Each row is a point. The points of each table are mixes of a few directions, plus a little noise. Count the directions of each table, and those that both share. Where both have some left over, give the other angles between the two spaces (their principal angles), to ten degrees, smallest first.
(in the rows, 128 means zero)

First, 6 rows:
[[114 165]
 [137 105]
 [122 143]
 [ 97 208]
 [153  63]
 [145  84]]
Second, 5 rows:
[[143 156]
 [139 148]
 [158 183]
 [ 85  49]
 [116 106]]
Directions: first 1, second 1, shared 0; angles 50

First, 6 rows:
[[126 161 152 155  84 112]
 [125 114 133 126 125 122]
 [130 122 117 119 146 137]
 [117 131 186 163  43  82]
 [122  77 139 113 130 116]
 [147 163  42  91 241 198]]
Second (7 x 6):
[[ 93 132 111 131  76 169]
 [222 130 181  74 175 108]
 [ 92 139 137 114  87 162]
 [ 69 136 116 133  74 167]
 [162 111 110 164 204  59]
 [155 107  71 172 132 120]
 [105 141 169 108 149 110]]
Directions: first 2, second 3, shared 0; angles 70, 80

First:
[[115 149  85 114 101 101 150 138 158]
 [ 60 101 175 101 101 151  92 143  76]
 [169 117 132 211 134  84 131 101 132]
 [129 151  49  87 120  97 108 151 140]
 [136 132 120  95 149 151 112 136 121]
 [140 135 175 159 129 153 201 104 169]
 [141 135 159 166 123 134 192 106 167]
 [134 105 129  91 167 153  38 145  62]]
Second (9 x 9):
[[188 216   7 129 122  67  52 143 174]
 [ 93  89 198 132 125 162 166 119 107]
 [172 102  31  91 175  90 121 143 116]
 [130 107 121 118 142 127 139 130 117]
 [132 147 121 133 120 123 116 128 138]
 [123  89 134 115 147 135 151 128 108]
 [ 97  87 190 129 129 159 165 120 106]
 [107 161 176 154  94 145 120 120 144]
 [108 154 173 151  99 144 123 121 141]]
Directions: first 4, second 2, shared 1; angles 70

First:
[[ 47 158 190 143 127  99 134 142  76 210 127 202]
 [ 70 124 167 128 115 103 147 151  99 173 152 186]
 [225 179 106 143 194 164  98  83 170 102  66  41]
 [ 93 121 143 127 113 115 136 141 110 147 142 160]
 [199 131  98 125 155 151 120 110 169  85 112  68]
 [157 155 117 139 148 144 106 105 134 122  93  95]
 [ 72 137 115 142  84 129  95 118  80 141 102 151]
 [120  40  68  97  53 128 143 154 140  53 186 129]
 [170 107 147 109 164 119 172 149 173 119 171 121]]
Second (8 x 12):
[[154 154  86 135  66 165 172 150  88  90 129 148]
 [129  87 172  68 132 119 115 126 159 108 107  99]
 [ 68  44 181  69 142 120 127 125 129 101 143 117]
 [171 151  96 189 168 140 113 117 109 137 149 146]
 [189 206 155 151 145 110 127 140 143 190 101 155]
 [147  81  55 166  73  85  26 127 141 134 155 166]
 [159 205 133 129 160 163 182 117 144 127  86  74]
 [  7  96 147 117 139 123 162 121 110 137 156 120]]
Directions: first 3, second 6, shared 2; angles 60
